Rows are points. Before rounding, the points of a table are all equally far from one centre. They may lie mostly on one side of it. Write the centre, to within rounding.

Points:
[[-17  69  74]
 [ 44  24 -31]
 [ -2  -9 -53]
 [-68 -14 -25]
 [-53 -19 -36]
 [-66 -18 -25]
 [-57 -43   8]]
Centre: [-14  19  17]

Points:
[[ 64   7 -14 -11 -52  37  17  13  47]
 [ 60   7 -12   4   8  22  -9 -20   0]
 [ -7 -28 -27 -10  36   5  15  15  87]
 [ 80 -13  -7 -24 -44  26  11  27  69]
 [ 27  36  36  -7  22   9  23 -13  95]
 [ 33 -29  56 -46 -14   6  -1  -5   4]
 [ 12   7  25 -30  -8   0  18 -51  53]
 [ 19 -56 -21 -26 -20  15  -5 -30  42]
 [ 73 -43  10  45   4  -8  12 -17  25]
 [ -8  41  43  36  15  11  -4  10  45]
 [ 42  46   5   6   3 -21  17 -11  55]
 [-41 -26  15   3  -7  32  -6 -17  32]
 [ 16   7  -7  37 -16  45 -32 -21  36]
 [ 15 -12 -25  17   3  14 -16 -29   8]
 [-32 -11  31  15  18  49  13  12  14]]
Centre: [ 29 -18  22   3   1  17   6  14  51]

Points (17 x 14):
[[ 62  76   6 -12 -15  13 -49   4 -29  -8   0  19 -30   9]
 [  5  27 -52   5 -25 -13 -30 -48 -42 -11 -24  49  -8  13]
 [  8  21 -16 -46  18  19 -34  35  -9  46 -37  29 -11  51]
 [ -8 -20  25 -21 -27  23 -65 -29 -15  -1 -16  40 -47   9]
 [  4 -23  -8 -77  16  20 -54 -32 -29 -14 -59   5  16  11]
 [-24 -24   2  -9  13  39 -12  23 -15 -36   0  32  -1   1]
 [ 33  49 -49   9   4 -44 -21  19 -11  18 -23  41  15  23]
 [  9  52  24  21   2  -6 -77  15  -4 -18  -7  49 -19  10]
 [ 50   0 -18 -45 -37 -10  -2  45 -12 -31  15 -15 -19  -1]
 [ 22  20 -25 -47  42  -1 -57 -17 -23  22   1  36 -15  44]
 [ 37  15  24   8 -34 -18 -34  40  -2 -18 -17  -1  36  75]
 [ 27  -2  12 -25  -2   1 -65  13  51 -38   2  37   3  40]
 [ 76  44   7   8  23   3 -24  18  -5 -45 -95  19 -17   1]
 [ 15  35  -6 -30 -66 -12 -62 -15 -10 -17  -4  38 -19   6]
 [ 24   3 -26  29 -23  47 -61 -21 -36   5 -25  39  16  16]
 [ 52  -7 -61  22 -13   6 -19 -37 -26 -62  -9   5  -4  -8]
 [ 64 -26 -12   5 -30  35 -73 -40 -11 -18 -54  28 -38  27]]
Centre: [ 23   6  -7  -4   1  -6 -33  -2  -7 -15 -39 -11 -15  20]

Points (31 x 24):
[[-25 -22 -34 -18  -7   2   7  24  28  26   0   1   8   2  19 -51 -13  18
   36  22 -42  30 -16 -10]
 [  0 -48 -27 -10 -24  26  58  16   5  -4 -11   8  35  16   7   1   0  -3
   13 -49   6  26  -2   4]
 [ 46 -20  11 -11   2  14   1 -19  14 -27   4  11  61  -9 -23 -14 -17  -4
    7  11   7  18 -31 -36]
 [  3  -8 -17   9 -28  16  17  -4  -7  -7   7   7  69 -30  15  15  20 -19
  -16  31  10  45  -7  -9]
 [ 34 -32 -32 -10 -48  21  35  15   9  -5 -32 -54  17 -10  17  -5  -3  -4
   -5 -18  -8  45 -39  -1]
 [  7 -58   6 -38 -23  37  16   3 -33 -28 -39 -17  67   8  12  12  -1 -10
   60  26 -17  38  10 -25]
 [ -1 -30 -29 -22  -6  49  35 -29   5   3  -9  -3  33   8  51   5 -19 -37
   18 -13 -11  61  27 -14]
 [  8 -41   6   8 -11  33   7 -19   9 -15 -14 -19  53 -35  62 -41 -12 -22
   12  13  19  27 -28 -51]
 [  5 -29 -33 -26 -11  27  26 -32   2 -26  11   8  37  33  45 -19   7 -26
   -8  -3 -31  27 -15 -20]
 [-12 -21  15  -6   5  10  35   2 -28  -8  -1 -43  23   3  -5  23 -21  -1
   -5  -7   0  69 -23  -5]
 [-11 -42  14 -15  -5  49  35  15  17 -30 -51 -26  18  23  -8  19 -27  12
    5  23   1  15 -29 -17]
 [ -4 -46  13  12   2 -12  12  32  15   8 -24 -17  53 -18  -4  11 -18  19
   30  12  23  21 -15 -20]
 [ 13 -20 -17 -31 -39  29  52  -1  25 -11 -23  12  17  23  16   7 -40  -3
    1  24 -28  45 -44 -37]
 [  5 -45 -21 -25 -57   3 -13 -19   4  21 -10   9  15 -20  26 -18  -6  26
   17  38  -1  51 -16 -10]
 [ 26 -18  -4   5  12  24   5 -24 -13  -5 -40 -16  58 -39  37 -12  -4  -7
  -18 -15   9  11  11 -27]
 [ 29 -32 -31 -17 -22  28  47  23  30 -11  13 -37  63 -11  25   8   1 -13
    5   8  12  18  19 -60]
 [ -7 -44 -14 -75 -30  45  10  18  38   5 -22  -7  40 -51   2   9  17 -23
    2  43 -24  49 -27  -6]
 [  9 -28 -14 -55 -36  26  45 -12 -12   3  28  -5  95  14  14  18   5 -27
   -5   5   5  37   6 -10]
 [  1 -32   0 -49 -10  20  30   0  39  34 -27   3  27 -26  15 -32 -41  11
   11  21 -44  65 -26  22]
 [ 34  10  -6  -7 -55 -14  31   9 -12  -8 -29   1  35  34  15  -4 -11 -22
  -10   7  -7  24 -26 -44]
 [  3 -25  -3 -43 -37  34  20 -24  12 -53 -10 -16  28  -5  43 -51  -4  -3
   26  12  48  12  -7 -46]
 [ 17 -53  -5 -19 -28  17  -2  -7   7 -16 -38  -4  31  -4   1   7 -20 -31
   16 -22  22  35 -54 -35]
 [  0 -61   3 -14 -38  64   0  -2  12   1 -12  23  14 -14  12  24   6   7
    8 -24  12  19 -27 -29]
 [-16 -49 -12 -60 -21   1  16 -32  22  -1 -11 -12  12 -40  42   2 -28  18
  -11  -3  22  45  11 -27]
 [ -4 -61 -26  -9 -13  47  15  -9  26  -3  14  -1  64  -7  31 -32  -9 -19
   -2   3 -44  45 -33 -30]
 [ 39 -22 -28  -9 -37  -5  15  17  23  10 -44  -8  43   2  17 -14 -27  -9
   30  -5   4  59  -4 -54]
 [  6 -32  -3 -24 -60  35  44  -4  34 -10   3   2  55  -4   5   9  22   6
   -8  -2  -2  32  59 -34]
 [ 33 -13  43 -30 -12  18  26  56  31 -18 -16 -16   7   1  41  10 -16 -14
   17 -28  37  24  16   9]
 [  6 -41 -20 -38  13  -3   0  40  10 -29 -18  16  38 -18  50   5 -20   3
   14  27  -6  56 -13 -16]
 [ -9   2   5 -31 -48  43  47  24   8  41 -48 -13  70  -1  -9 -36  12  -7
  -22  25  23  29 -28 -30]
 [-20 -41  18   1 -14  16  10  45   8 -33 -24  16  29  21  35  21  -1   2
  -18  -6  24  30  -1 -13]]
Centre: [ -5 -11  19 -43 -30  29  11  15   8   0  -9 -18  38  -9  18 -18 -12  -8
   9   0 -12  22   0 -17]
